Each row is a point. Each copy is the shape, with its points in the same order, turned, moved and blurred by noise. Is it also mirrored, or only turned?
(in the rows, 128 means zero)

Shape (6 x 2)
[[103 162]
 [180  58]
 [102 150]
 [149 144]
 [115 156]
 [105 149]]
Copy 1 (6 x 2)
[[149  89]
 [133 220]
 [140  92]
 [168 132]
 [149  98]
 [136  99]]
Copy 1 is: mirrored
Copy 2 (6 x 2)
[[ 83  94]
 [207 120]
 [ 95  88]
 [117 130]
 [ 90 101]
 [ 90  92]]
Copy 2 is: only turned

Shape (10 x 4)
[[137 131 145 149]
 [153 114 135  77]
 [155 152 111 131]
 [119  96  96 112]
 [125 101 138 161]
 [141 249 123 134]
 [126 130 113 114]
 [117 133 119 130]
 [100 101 143  91]
 [142 112 124 115]]
Copy 1 (10 x 4)
[[138 128 147 155]
 [116 132 182  89]
 [159 145 129 119]
 [121  99 126  89]
 [132  96 136 147]
 [167 239  99 146]
 [125 128 133 111]
 [124 127 122 128]
 [ 78 114 157 116]
 [132 115 154 114]]
Copy 1 is: only turned
Copy 2 (10 x 4)
[[108 146 136 148]
 [116  92 135  97]
 [125 148 106 116]
 [141  87 100 146]
 [ 94 128 122 170]
 [176 222 124  87]
 [149 117 113 139]
 [142 134 121 145]
 [142  84 163 140]
 [115 108 113 126]]
Copy 2 is: mirrored
Copy 3 (10 x 4)
[[129 112 139 111]
 [185 146 146 151]
 [128 158 128 112]
 [155 126  91 154]
 [135  88 117 115]
 [ 58 200 181 113]
 [138 139 122 147]
 [124 125 122 140]
 [158 102 137 178]
 [158 131 125 133]]
Copy 3 is: mirrored
Copy 4 (10 x 4)
[[126 104 144 148]
 [153 139 143  91]
 [162 112 116 147]
 [118 125  95 100]
 [102  91 135 132]
 [191 164 132 227]
 [133 133 113 124]
 [120 124 117 138]
 [104 156 141  93]
 [134 113 128 117]]
Copy 4 is: only turned

Shape (11 x 6)
[[138 129 163 162  72 145]
 [124 181  50 117 149  68]
 [118  97 130 184  85 163]
 [112 130 170 194  87 151]
 [177 108 142 174  58 173]
 [138 139  88 100 169 118]
 [154 164 116  96 159  94]
 [180 100 149 168 142 134]
 [156 122 129 129 111 108]
 [144  93 124 114 123  84]
 [130 148  89  60 165 106]]
Copy 1 (11 x 6)
[[ 84 177 132 150 125  73]
 [205 167  55  72 135 131]
 [ 61 150 123 129 151  97]
 [ 64 176 133 173 139 108]
 [ 76 165 154 130 159  37]
 [182 124 112  87 133 120]
 [207 148 114 114 112 117]
 [140 112 134 155 161  82]
 [141 136 115 119 119  80]
 [149 111  93 130  95  83]
 [197 124 117  70  92 129]]
Copy 1 is: mirrored
Copy 2 (11 x 6)
[[157 149 196 174  77 132]
 [169 109 100 133 205  83]
 [136 108 167 196  67 151]
 [126 120 213 183  72 126]
 [171 159 186 206  77 177]
 [134 128 116 117 166 147]
 [157 144 148  93 176 125]
 [159 120 202 141 126 193]
 [182 132 153 135 118 145]
 [188 108 133 108 114 148]
 [141 149  96  89 172 128]]
Copy 2 is: only turned
Copy 3 (11 x 6)
[[139 136 193 148  74 129]
 [146 174  58  52 138 142]
 [119 120 168 168  55 153]
 [122 163 196 175  67 137]
 [171  95 191 166  53 147]
 [141 118 100 106 161 131]
 [155 136 115  93 163 106]
 [170 119 138 181 113 110]
 [148 118 141 122  96 102]
 [126 110 115 122 106  77]
 [127 113 100  77 169 120]]
Copy 3 is: only turned

Shape (14 x 8)
[[149  90 136 140 111 158 106 144]
 [137 183 138 120 138 138 227   7]
 [123  88 126 137 141 106 119 130]
 [135 134 118 101 181 164 165 158]
 [126  99 167 119 151 151 121 148]
 [133  86 124 134 116 137 118 149]
 [ 89  92 154 139 129 154 133 137]
 [143 170 138 130 104  50 109 158]
 [124  96 116  78 143  96 122 144]
 [128 193 106 145 171 162 114 128]
 [143  78 108 128 217 171 122 127]
 [133  83 120 126 157 110 175 150]
 [135  86 224 132 121  69 128 157]
 [139  80 137 127 132 160 105 159]]
Copy 1 (14 x 8)
[[143  92 121 140 106 143 127 135]
 [126 167 109  76 168  99 224  18]
 [123 103 131 152 118  93 111 124]
 [120 171 133 118 149 123 162 172]
 [144 128 156 143 134 143 111 133]
 [129 102 123 151 106 129 120 143]
 [110 115 144 176 139 144 128 115]
 [ 77 110 148  59  70  77  88 113]
 [130 145 104 124 118  84  88 137]
 [ 98 115 134  69 181 132 147 146]
 [159 120 125 151 198 108 146 172]
 [121 140 132 158 114  77 147 154]
 [138 128 210 134  68  99  86  95]
 [149  99 127 149 113 144 107 163]]
Copy 1 is: mirrored
Copy 2 (14 x 8)
[[160 120 126 151 102 120  98 132]
 [ 89 113 147 103 169 193 221  30]
 [108 115 121 129 120  96 124 153]
 [155 115  73 122 160 162 154 157]
 [148  98 130 116 121 143 113 165]
 [137 126 116 146 101 112 109 145]
 [114 108 136 143 102 157 111 164]
 [152 180 172 115 136  65 176 162]
 [119 143  91  86 115  99 137 158]
 [150 154 130 150 213 151 128 134]
 [127  69  63 128 173 129  91 141]
 [117  96  85 136 113 113 169 158]
 [144  83 187  93  77  87 156 186]
 [158 112 109 137 106 123  90 154]]
Copy 2 is: only turned

Shape (12 x 9)
[[103 133 151 141  72 141 132 146 104]
 [139 118 174 116 132 158 161 138 166]
 [161 125 128 107 157 165  64 109 126]
 [171  73  65 196 129 171 124 142 131]
 [135  67 137 115 135 120 133 139 109]
 [114 161 114  90 128  92 101  57  97]
 [134 162  99  87 172 156  93 122 105]
 [ 84 109 155 183 138 134 147  91  75]
 [102 171 127 190  90  94  71 103 169]
 [114 133  75  97 139 196  74 142 164]
 [153 156 156 145  96 189 116 113 111]
 [120 144  79 164  67 129 105  52 136]]
Copy 1 (12 x 9)
[[142 162 129 141 120 122 167 183 133]
 [118 111  84 112 163 159 130 198 131]
 [117 149  87 137  84 203  87 142 148]
 [ 82 129  75 179 129 193 205 102 163]
 [140  84 114 128 109 159 150 136 127]
 [118 179 153  98 110 137  71 104 106]
 [129 173  92  81  94 185  96 122 159]
 [164 155 176 145 169 176 164 132 114]
 [ 92 189 152 196 164 119  83 148 177]
 [ 66 156 101 104  81 192 117 169 203]
 [122 196  88 153 122 171 140 186 110]
 [ 45 196 156 160 132 142 127 122 117]]
Copy 1 is: mirrored
Copy 2 (12 x 9)
[[142  68 135 173 116  90 141 156 128]
 [153 111 134 105  75 145 160 138 128]
 [ 91  80 136  97 109 135  84 109  92]
 [107  21  72 100 143 167 147 119 159]
 [131  95  85 128 121 126 149 120  82]
 [ 98 114 147 196 118  98  91  61 115]
 [ 72 120 155  98 155 117  86 105 116]
 [ 84  90 142 198 136 155 186 141 101]
 [ 67  62 110 201  61 106  93 138 176]
 [ 79  68 141  60 118  80 117 120 147]
 [137  51 171 145 110 154 108 147 135]
 [ 91  25 141 191 105 112 129  66 172]]
Copy 2 is: mirrored

Shape (17 x 12)
[[124 106 120  96 141 109 116 218 138 126 154 116]
 [133  81 114 141  40 173 135 111 119 167 144 116]
 [110 132  98 121 116 113 118 125 149 104  86 118]
 [ 90 122 145 101 141 141 124  85 157 159 154 132]
 [151  70 135 148 141 140 122  83  80 132 135 123]
 [125  89 123 139 128 117 108  93 111 117  52 120]
 [129 136 108 141 142 182 105 209 121 142 146 119]
 [120 123 138 129 127 113 105  81  88 140 148 121]
 [103 120 123 127 146 110 134  85 115 139 120 123]
 [131 119 134 126 123 117  55 103 116 142 169 222]
 [106 135 131 101 153 128 138  86 129  99 159 150]
 [113 134 146 152 152 116 132 151 158 145 171 142]
 [133 124 147 145   7 122 115 158 114 114 172 159]
 [126 114 130  96 108 164 120  90 152  95 163 119]
 [139 130  84 115 132 139 114  91 136 152 127 172]
 [149 142 127 102 134 110 129 114 151 143  65 113]
 [124 125 131 123 144 116 119 124  86 135  69 177]]
Copy 1 (17 x 12)
[[115 119 154 116 141 103 110 205 104  95 112  90]
 [102  49 118 156 107 179 154 129 133 166 133 109]
 [ 91 149 128 151 143 111 116 117 144 105 141 137]
 [112 129 161 102 115 120 130 138 160 181 178 132]
 [108  66  96 119 116  97 139 112  98 153 166 162]
 [ 67 113  80 135 137 110 120 100 139 124 136 174]
 [142 123 162 113 154 158 147 174  70 110 115 120]
 [130  99 122 120 110  84 111  97 112 169 151 138]
 [117 115 123 133 141  83 127 112 141 160 169 146]
 [104 131 170 140  31  88 135 135  90 173 123 163]
 [121 153 140 134 110  77 140 126 120 162 191 117]
 [156 127 163 149 116 107 120 188 132 154 153 138]
 [119  98 109 199  62 149 116 153 115 183  81  77]
 [105 130 128 128  83 142 124 122 122 150 198  83]
 [108 122 165 134  85 107 174 106 137 124 151 157]
 [105 145 100 108 128 102 131 127 180 103 131 157]
 [ 84 145 107 133 134  75 155 121 112 149 110 174]]
Copy 1 is: mirrored
Copy 2 (17 x 12)
[[126 173 156 118 156 138 152 192  80 153 103 170]
 [128  71 112 127 117  92 171 140 165 194  89 121]
 [134 139 149 137 200 122 125 113 138 136 111 131]
 [106  89 135 157 129 138  97 149 141 140 160 156]
 [108 105  73 104 124  73  99 143 116 135 113 111]
 [117 122 119 107 187 102  78 110 144 130  85  98]
 [ 92 187 111 128 122 151 177 140 110 162  91 169]
 [112  90 116 124 132 105 106 116  90 142 142 115]
 [103 113 131 128 159 100  92 122 124 142 154 126]
 [126  83 155 116  82 101 113 101  91  84 105 187]
 [104 109 129 160 153 105 120 141 111  95 166 145]
 [131 163 150 137 100 125 125 152 120 138 158 153]
 [163  91 181 141  95  92 212 132 108 148  81 103]
 [135  84  98 176 153 126 148 154 131 114 132 140]
 [109  98 126 107 149 104 131 103 149 119 135 184]
 [122 126 141  85 194 156 113 124 156 129 133 118]
 [ 72 131 158  86 157 104 103 105 127 103 100 122]]
Copy 2 is: mirrored
Copy 3 (17 x 12)
[[117 150  88 102 129 137 173 191 141 127 106 174]
 [ 99  60 148 115  48 143 133 119  87 135  64 174]
 [178 131 128 102 123 158 116 121 106 153 112 140]
 [126 103 123 140  67 149 119 124 174 160 126 114]
 [107  61 147 132 104 105  83 153 108 113 106 116]
 [174  78 142 100 142 121  75 132  99 157  91 125]
 [117 165  89 120  87 113 119 162 126 111  96 215]
 [124  90 144 157  91 123 105 156 103 154 132 114]
 [142  90 133 150 117 144 100 133 129 150 132 126]
 [ 83 113 118  88  64  80 108 145 105 185 186 127]
 [101 128 120 137 106 156 104 123 139 142 150  89]
 [113 145 138 134 102 111 155 133 166 134 147 161]
 [ 67 135 178  99  68 129 186 132  49 176  92 166]
 [113 129 127 107  58 165 119 123 122 120  99  95]
 [129  91  90 107  86 132 105  97 109 142 158 143]
 [192 110  92 131 130 118 127 101 113 155  99 126]
 [131 106  94 120 152 102  80 127  95 184 122 144]]
Copy 3 is: mirrored

Shape (16 x 12)
[[138 143  58 129 122 143 145 129 122  83 140 115]
 [113 171 110 118 142  94 130 144 121  67 124 117]
 [165 188  98 134 165 144 168 175 120  97 111 133]
 [158 186 100 140 109 132 130 181 110  74 130 124]
 [ 91  48 164  89 150 108 170 101 125  87 102 188]
 [127  94 111 206 169  80 116 151 115 148 160 110]
 [113 134 110 194 179  73 163 117 138 106 164 162]
 [125  63 148 105 151 137 144  92 121  98 110 209]
 [ 70  53 181  98 121 151 193  95 102  93  59 173]
 [112 120 147 197 186 107 107 150 179 116 196 134]
 [179 150 101 138 138 114 159 140 159  72 107  92]
 [100 135 117 154 184  94 117 125 161 173 163 123]
 [171 197 129 130 115 143 154 108  98  81 134  98]
 [153 188  94 133  84 125 182 164 148  92 145 121]
 [136 116 140 160 174  43 119 147 146 160 196 137]
 [126 134 108 223 158  61  82 130 171 158 141 149]]
Copy 1 (16 x 12)
[[150  75 143 130 158 176  82 122 122 101 117 140]
 [152  99 133 118 100 165 104 119 158  83 156 149]
 [165  82 104  73 108 164 125  69 144 101 127 139]
 [163  79 106 110 106 136  86  79 129  72 136 135]
 [ 81 126 200 137 132 185 150 120 107 183 217 143]
 [108 150  91 173 184 104 129 115 166 115 129 169]
 [147 166 113 165 171 178 134  80 151 120 156 180]
 [103 140 197 102 152 160 128  96  93 186 189 133]
 [ 66  95 218 139  95 184 197 112  68 187 188 142]
 [163 169 115 188 143 112 105  82 192 158 130 181]
 [203  74 111 111 143 145 121 121 147 104 168 131]
 [144 175  98 152 145 147 118 150 178 154 112 156]
 [185  99 154 114 112 162 121  96 119  59 121  84]
 [185  66  83 142 112 187  89  84 119  96 147 101]
 [119 197  79 170 156 122 105 113 183 137 165 127]
 [157 196  68 160 162 106 110 124 126 124 143 199]]
Copy 1 is: mirrored
Copy 2 (16 x 12)
[[165 133 127 125 117  76 124 108 165  73 110 116]
 [120 103 177 145 103  83 146 142 159 107  98 124]
 [160 153 151 149 137 107 165 130 173 101  34 143]
 [124 158 182 144  97  87 155 107 168  96  62 114]
 [134  51 132 115 165 147 206 142 109  76 179 166]
 [141  86  86 142 104  88 135 114  95 159  99  80]
 [164  84 151 188 155  94 134 106  90 139 103 108]
 [137  72 122 114 167 165 195 130  85  57 152 131]
 [126  20 119  79 160 172 208 120 154  72 145 174]
 [158 118 157 139 139 107 134 140  82 214 123  80]
 [174 152 144 140  77  80 152 120 150 108  77 175]
 [144 103 105 153 140 125 107 169 108 166 114  95]
 [119 139 169 106 139  63 117 111 144  84  51 177]
 [150 174 157 158 119  89 149  85 189 113  84 167]
 [106 125 111 184 127  97 131 139  69 176 124  98]
 [141 116 125 185  86 146  81 111  67 160  95  71]]
Copy 2 is: only turned
Copy 3 (16 x 12)
[[154  82 149 159 166 144  83 139 145 117 133 149]
 [154 129  94 181 163 161 112 141 129  87 140 124]
 [105 108 119 190 176 170  80 129 171 124  90 109]
 [151 107 154 191 171 189 121 137 144 111  94 120]
 [130  91  29 126  83  79 121 156  97 103  99 172]
 [176 161 135 173 110  59 102 123 168 140 141  87]
 [162 128  95 205 110  85 107 134 204 127 157 140]
 [124  87  56 137  73 100 107 148  99 152  95 182]
 [106  38  16  97  92  90 137 150  93 101  81 139]
 [177 174 118 180  50 120  91 143 199 128 144 102]
 [162 121 121 157 162 157  76  93 160  87  90 134]
 [143 179  97 139 112  97  95 150 183 146 170 106]
 [101  93 145 166 161 188 123  78 146  91 139 137]
 [140 103 153 154 179 175 132 146 196  85  99 150]
 [152 217 127 175 104  73 126 148 175 131 136 136]
 [213 186 101 167 118 104 127 118 202 182 152 109]]
Copy 3 is: only turned
